Every row gives one point. Each copy is the shape, with its points in the same order, stretched, turned, moved and blurred by noise. Some copies are also mirrored. Which?

Shape (6 x 2):
[[ 2.2 -0.8]
 [-8.7 -0.1]
 [-3.1  3.7]
 [ 0.0  2.9]
 [ 3.9 -2.4]
 [-0.6  3.4]]
Copy 1:
[[-1.9  3.3]
 [-0.5 -8.1]
 [ 3.4 -1.6]
 [ 1.9  2.0]
 [-3.8  4.7]
 [ 2.8  0.1]]
Copy 1 is: mirrored
Copy 2, 6 rows:
[[ 2.4  1.0]
 [-7.2 -3.5]
 [-0.7 -5.2]
 [ 1.9 -3.1]
 [ 3.7  3.2]
 [ 1.7 -3.8]]
Copy 2 is: mirrored
Copy 3:
[[ 2.3 -1.9]
 [-7.9 -2.0]
 [-3.0  2.3]
 [ 0.8  2.2]
 [ 4.4 -3.0]
 [-0.7  2.1]]
Copy 3 is: only turned

Shape, 10 rows:
[[ 1.6  0.3 -4.1  4.9]
 [-3.0 -0.6 -2.4 -0.8]
 [ 0.3  1.8 -6.4  0.2]
 [ 0.0 -2.0 -1.6  4.0]
 [ 1.5  2.9 -0.1 -3.3]
 [ 2.0 -2.7 -6.2  4.5]
 [-3.4  3.6  5.9  0.9]
 [-5.2  3.0  8.9  3.5]
 [-0.7  0.0 -2.1 -2.2]
 [-0.6 -5.7  2.3  3.2]]
Copy 1, 10 rows:
[[ 4.0 -0.9 -3.1  3.4]
 [ 1.7 -4.5 -0.5 -3.1]
 [ 3.7 -1.4 -5.4 -1.7]
 [ 1.9 -2.5  0.0  3.6]
 [-0.2  1.9 -0.9 -4.8]
 [ 1.5 -3.2 -4.9  4.4]
 [ 3.5  1.4  7.2 -3.5]
 [ 5.1  0.6 11.2 -1.7]
 [ 0.0 -1.9 -1.5 -3.2]
 [-2.0 -4.5  4.0  3.2]]
Copy 1 is: mirrored
Copy 2:
[[  1.4  -1.5  -5.7   2.1]
 [ -0.1   2.5  -1.7   2.7]
 [  2.3   3.3  -5.1   0.5]
 [  0.2  -2.2  -3.3   2.8]
 [  0.2   1.8  -1.0  -4.2]
 [  3.8  -2.2  -6.1   3.6]
 [ -7.3   0.4  -0.5  -1.0]
 [-11.1  -1.4   0.0  -0.7]
 [  0.6   3.0  -1.0  -0.2]
 [ -1.7  -4.3   0.8   4.3]]
Copy 2 is: mirrored

Shape, 9 rows:
[[ 0.7 -3.3 -0.7  3.7  3.0  0.9]
 [ 1.6  0.0 -3.5  4.7 -2.6  0.3]
 [ 4.1  3.0 -0.9  5.0 -0.8  0.2]
 [ 2.1 -4.9 -1.4 -9.7 -1.3  0.3]
 [-0.9  2.1 -2.5 -1.0 -2.5  1.0]
 [-5.2  2.9  2.2  4.1  4.7  0.0]
 [ 1.9  1.8 -2.6  2.1 -1.3 -9.0]
 [-4.2 -0.9  6.2  2.9 -2.1  0.8]
 [-4.6 -3.6  5.9  2.2 -1.5  0.7]]
Copy 1, 9 rows:
[[ 3.7  0.5 -2.8  7.1  2.5  0.8]
 [ 2.1  1.3 -3.8  2.8  0.0  3.4]
 [ 4.7  2.1 -5.2  3.2 -1.7  0.5]
 [ 3.8 -1.2  3.8 -4.8  7.2  3.6]
 [ 0.4  0.2 -3.2 -2.2  2.0  1.7]
 [-1.5  1.8 -5.7  6.5  2.6 -6.5]
 [ 0.5  9.4 -4.7  0.7  4.7  0.1]
 [-3.2 -0.2  3.0  4.5 -1.1 -2.1]
 [-2.6  0.7  4.0  4.4  1.1  0.3]]
Copy 1 is: mirrored
Copy 2 (9 x 6):
[[  3.2  -1.6  -2.0   1.1   2.0  -1.9]
 [  3.2   0.0  -4.4  -1.5  -2.9   0.1]
 [  4.7   1.7  -1.6   1.3  -2.9   2.5]
 [  1.0   0.4   3.3 -10.1   4.9  -2.4]
 [ -0.2   2.4  -2.8  -3.5   0.1   1.8]
 [ -3.0   1.8  -2.2   5.7   2.0   1.4]
 [ -0.7   3.6   1.0  -1.5  -6.6  -3.9]
 [ -3.0  -4.2   0.5   1.0  -0.3   3.8]
 [ -3.0  -5.4   0.8   0.1   1.0   1.9]]
Copy 2 is: only turned
Copy 3 (9 x 6):
[[-1.5 -4.3  2.8  0.1 -0.3  0.1]
 [ 1.5  0.6  0.5  2.0 -4.2 -1.5]
 [ 0.9  2.3 -0.2 -0.5 -5.7  2.0]
 [ 8.6 -0.5  4.1  1.3  6.5 -2.2]
 [ 1.4  4.5  0.7  4.6  0.5 -1.4]
 [-9.0  1.5  1.2  1.7  2.0 -1.2]
 [ 0.5  2.8 -7.1 -3.2 -0.7 -4.1]
 [-5.4  3.4  7.8  1.1  0.7 -5.2]
 [-3.9  0.4  9.5  1.1  1.6 -6.1]]
Copy 3 is: mirrored
Copy 4:
[[ 3.7 -0.7 -4.5  3.4  1.0  0.1]
 [ 0.2  0.3 -3.8  2.7 -5.2 -1.6]
 [-3.6 -2.3 -4.1  1.8 -4.3  2.1]
 [ 5.2  3.1  5.9 -8.1  3.6  1.0]
 [-1.5  4.0 -0.1 -0.9 -2.4 -0.9]
 [-2.8  1.9 -4.7  5.2  5.5 -0.5]
 [-5.3 -4.7 -4.4 -3.3 -0.6 -6.2]
 [-0.7 -0.7  2.8  7.4  1.9 -3.1]
 [ 2.0  0.3  3.4  6.5  3.5 -3.4]]
Copy 4 is: mirrored
